Rows are points. The last column is the point's height on a tilted bowl or saddle (a function of degree 2), plus a little noise. Along how many of its main directions does it bend up, bend down or stay straight?

Points:
[[ 0.33  1.80 -5.44  5.48]
 [ 0.45  1.22  0.63 -0.02]
 [-1.41  2.27 -2.14  2.39]
 [-0.20  1.51 -0.53  0.66]
 [-2.34 -4.48 -0.92  3.15]
 [ 1.55  1.87  1.51 -0.84]
 [-2.75  1.01  3.02 -0.34]
 [ 1.74 -2.11  0.68 -0.43]
 [ 2.18  0.11 -0.67 -1.32]
 [-3.14 -0.42  0.92  0.62]
 [-2.41  0.07 -0.31  0.84]
 [ 2.49  0.44 -2.14 -1.12]
 [-2.11  1.94 -2.27  2.29]
 [ 1.96 -2.04 -0.63 -1.26]
 [ 1.24 -0.94 -0.59 -0.45]
 [ 1.19  2.86 -1.15  0.96]
 [ 2.91 -2.66  0.03 -2.31]]
Directions: 1 up, 1 down, 1 straight

Points, 21 rows:
[[ 1.71 -3.31 -0.19 -3.12 -3.01]
 [-0.48  4.33 -2.27 -0.41 -3.09]
 [-0.82 -0.30 -5.34 -2.21 -5.26]
 [ 0.75 -0.82  1.37 -0.75  0.34]
 [ 5.36 -1.32  1.82  1.46 -3.17]
 [-0.18 -1.43 -0.20 -1.88 -0.72]
 [ 1.80  0.78  0.53  0.45  0.00]
 [-1.09  3.41  2.97 -1.74  1.24]
 [ 1.11 -1.57 -2.01  0.30 -0.56]
 [ 1.08 -1.34  3.58  0.72  0.33]
 [-0.66  1.51 -0.17 -3.43 -1.04]
 [ 1.87 -0.85 -0.27 -0.15 -0.38]
 [-0.43 -1.24 -1.81  1.85 -0.15]
 [-1.47 -0.63  3.46  0.74  1.11]
 [ 1.25 -4.55 -1.11 -1.66 -3.47]
 [ 0.15 -0.60  0.94 -0.42  0.35]
 [-0.92 -3.09 -0.39 -1.68 -1.70]
 [-0.57  1.86  0.69  1.64 -0.18]
 [ 0.70 -0.69  3.19 -3.12  1.55]
 [-0.21  1.93 -0.39 -1.62 -0.82]
 [ 0.15 -2.37  3.72  1.01  0.17]]
Directions: 1 up, 3 down, 0 straight

Points (26 x 5):
[[-0.80 -2.64  1.07 -0.69 -0.82]
 [ 0.19 -1.22  1.69 -4.57 -0.73]
 [-2.19 -0.30 -1.15  0.77 -1.40]
 [ 0.57 -0.04  3.10  4.30 -2.76]
 [-1.60 -0.81  0.89 -0.38 -1.01]
 [ 0.32 -0.32  2.68 -1.44 -1.41]
 [-2.27 -0.83 -4.32 -1.46 -2.29]
 [-0.06  2.67 -2.18 -2.92 -2.35]
 [ 0.05 -0.08  0.08 -2.34 -0.34]
 [ 0.51  1.12 -0.97 -0.04 -0.66]
 [ 2.51 -1.18  0.15  3.05 -0.94]
 [ 3.74 -1.15  4.06 -2.19 -3.20]
 [ 1.06 -1.91  0.09  0.85 -0.53]
 [-2.33 -0.73  2.62  0.56 -2.48]
 [-3.77  1.44 -1.38 -0.90 -2.74]
 [-0.42  2.06  0.58 -0.96 -1.27]
 [ 3.44 -1.11 -3.07  1.51 -1.23]
 [-0.25  2.35  3.53 -0.08 -2.68]
 [ 1.24 -3.02 -1.62  2.72 -1.28]
 [-1.56 -1.94  4.81 -2.18 -3.85]
 [-1.08 -0.43  1.03  0.17 -0.96]
 [-2.43 -0.50  1.04  1.60 -1.98]
 [-0.58  0.48  4.16 -0.43 -2.96]
 [-1.15  1.58 -1.67  0.79 -1.57]
 [-0.72  0.14  3.29 -3.25 -2.12]
 [-0.72  0.62  1.14  0.18 -1.08]]
Directions: 0 up, 3 down, 1 straight

Points, 47 rows:
[[ 3.99 -1.73 -1.65  2.80  3.18 -0.78 -3.00]
 [ 2.33 -0.40  0.99  2.33  1.81 -0.83 -0.25]
 [-1.03  0.30  1.25 -3.53  2.31  0.82 -1.58]
 [ 1.75  3.21 -0.26 -0.20  1.58 -1.69 -0.85]
 [-2.74 -1.66 -3.03 -1.00 -0.82  0.36 -3.49]
 [-2.05 -1.18 -0.30 -2.03  2.98  2.60 -0.97]
 [-1.06  1.25  1.83 -0.64  0.03 -0.83 -0.55]
 [ 3.00  1.26 -2.18  5.98 -0.65 -4.91 -4.99]
 [ 4.35  0.12 -1.18 -0.90 -1.40 -1.74 -1.46]
 [ 1.51 -1.93  2.11 -1.87 -3.68 -2.64 -1.13]
 [ 0.49 -1.98 -2.55 -1.08 -1.82  0.57 -2.68]
 [ 3.20  1.09 -2.64 -1.67 -1.06 -1.54 -1.67]
 [ 0.51  0.57 -0.24  1.29 -0.57 -2.89 -0.43]
 [-0.06  0.06  0.48  2.23  0.17  2.80  0.37]
 [ 0.40  0.46 -2.21 -0.94 -0.19 -4.38 -1.01]
 [-0.29  2.04  0.66 -0.05 -0.32  2.44 -0.04]
 [ 1.42 -1.27  1.18  0.03  0.90  1.39  0.28]
 [ 0.83 -1.58 -0.55 -0.20  0.58 -1.01 -0.38]
 [-1.18 -3.50 -1.84 -4.91  1.60 -3.56 -3.26]
 [-0.68 -0.01 -1.75  3.04  2.12  0.80 -0.64]
 [-2.57 -4.93  0.95 -2.27  2.62  2.11 -2.05]
 [ 2.07 -3.15 -1.06 -2.66  1.63 -1.31 -1.73]
 [ 0.87 -1.69 -4.46 -1.67  0.82 -0.58 -2.65]
 [-0.15 -1.35 -0.41 -1.21 -1.81  0.61 -1.63]
 [ 0.39  2.92 -1.76  0.64  0.05 -1.50 -0.60]
 [-0.69  3.18  1.27  0.31  1.04  2.55  0.04]
 [-1.52  0.31  2.77  0.05 -0.53 -3.50 -1.02]
 [ 0.44 -1.36  0.58 -2.58 -0.98  0.43 -1.60]
 [-0.37 -2.38 -0.99 -0.24  1.49  3.83 -1.08]
 [-3.30 -0.64  1.72 -0.44 -2.99  1.15 -3.39]
 [-0.41  1.74 -0.17  1.81  2.33 -2.80 -0.80]
 [-0.75 -4.40  0.31 -1.57 -4.22 -2.90 -3.93]
 [ 0.32  0.90  1.57 -0.92 -1.95  2.32 -0.56]
 [-2.58  0.83 -0.27  1.90  3.87 -2.67 -1.02]
 [-2.40 -0.23 -0.20 -2.23 -1.11  2.97 -3.07]
 [-0.58 -2.63 -1.54 -0.07 -2.00 -1.11 -2.27]
 [-0.80  0.99  2.17 -0.92 -0.22 -1.48 -0.62]
 [ 1.29  0.94 -0.18 -0.91  1.23 -0.54 -0.27]
 [ 1.11 -1.47  3.36  1.24  1.91  0.53  1.05]
 [ 1.00  0.73  1.14 -1.43  2.91  0.05 -0.21]
 [-1.28 -2.47 -1.27 -3.46  0.05  2.12 -3.76]
 [ 2.66 -0.52  0.42 -1.40  2.34  1.99 -0.77]
 [-1.76  0.87  2.09 -1.90  0.15 -2.33 -1.54]
 [ 0.45 -0.85 -0.98  4.51 -0.55 -1.82 -1.85]
 [-1.93  1.38  4.37 -2.67 -2.47 -0.51 -3.41]
 [ 0.32 -0.69 -3.25  0.16  0.47 -3.70 -1.33]
 [ 0.13 -1.40  3.22  2.75  1.03  0.38  0.84]]
Directions: 0 up, 3 down, 3 straight

Points:
[[-0.60  1.25 -1.26 -0.32 -1.73 -1.71  1.53]
 [-2.55 -0.95  0.82  1.57 -3.88 -1.94  1.65]
 [ 1.23  1.68  1.21  0.45 -0.12  0.63 -1.03]
 [ 0.61  3.56 -0.02 -1.10 -0.90 -0.18 -1.30]
 [-1.60 -2.48 -3.66 -2.39 -2.52  0.18  6.09]
 [ 0.75  1.86  1.62  1.91 -0.10  0.07 -1.31]
 [ 1.20 -1.30  2.01 -0.56 -3.16 -0.28  0.23]
 [ 2.78 -3.73  1.71 -0.76 -0.67 -3.64 -1.26]
 [-2.54 -2.44 -0.15  2.37  1.99  0.34 -1.44]
 [ 1.78  0.67  4.12  1.69  3.10 -0.49  1.96]
 [ 1.05 -3.03  1.30 -2.49 -0.39  0.68  1.06]
 [-0.63  1.25  0.15 -1.57 -0.67 -0.83 -0.07]
 [-0.63 -1.17  0.03  1.12  1.01  0.65 -0.85]
 [ 1.25  0.57  0.32 -1.39  0.13  6.98  5.22]
 [-1.42  1.02 -2.43  1.56  2.36  1.48 -0.12]
 [-1.39  3.56  2.72  5.62 -0.50  1.88 -3.04]
 [-0.31 -2.02  0.14  3.91  1.79 -0.89 -1.11]
 [-0.88  3.82  0.55 -2.77 -6.01  1.48  2.35]
 [-0.61  0.53 -1.69 -1.02  1.65 -2.79  2.84]
 [-1.47 -0.64 -0.39  1.42 -0.55 -0.81 -0.52]
 [ 1.90 -2.68 -3.44  0.62 -0.94  1.01  1.48]
 [ 3.18 -0.07  0.49  3.38 -2.12 -2.66 -1.66]
 [ 0.77 -3.24 -0.60 -1.24 -0.25 -1.12  0.27]
 [-1.16  0.76  1.81  1.54 -1.25  1.98 -1.69]
 [-3.50  0.42  1.54  1.42 -3.52  3.42 -0.52]
 [ 1.23  1.07  0.17  2.39 -0.30 -1.04 -0.69]
 [-2.88  0.43  0.17 -0.02  1.70 -2.72  0.64]
 [ 0.05  2.32 -1.10  4.59  0.01  2.72 -2.10]
 [ 0.13  0.24  0.14  4.14  0.60  3.58 -0.98]
 [ 3.04  2.25  1.15  0.18  0.25 -0.39  0.13]
 [-1.61 -0.17 -1.20  1.45  1.52 -2.16  0.96]
 [-1.58 -2.08 -0.51 -0.51  0.46  2.81  0.33]
 [ 1.31 -0.16  0.64  1.17 -2.59 -1.25 -0.67]
 [-0.95  3.84  0.57  0.15 -0.45  1.95 -4.22]
 [-1.32 -1.51 -0.20  0.72  0.95 -2.00  0.23]
 [ 3.16  1.02  2.18 -2.15 -0.59 -0.61  0.76]
 [ 1.64  3.90 -3.22 -0.62  1.26 -0.77  3.14]
 [-2.39 -0.98 -1.41  3.53 -1.69  1.63 -1.57]
 [ 0.24 -0.89 -0.54 -0.20  1.08  2.04  0.62]
 [-1.11  1.03  0.95  0.62  0.60 -1.70 -0.77]
 [ 0.88  1.57  0.96 -5.30 -0.09  1.13  0.08]
 [-1.25  0.73 -3.64  4.54  2.24 -1.59  2.02]]
Directions: 3 up, 1 down, 2 straight
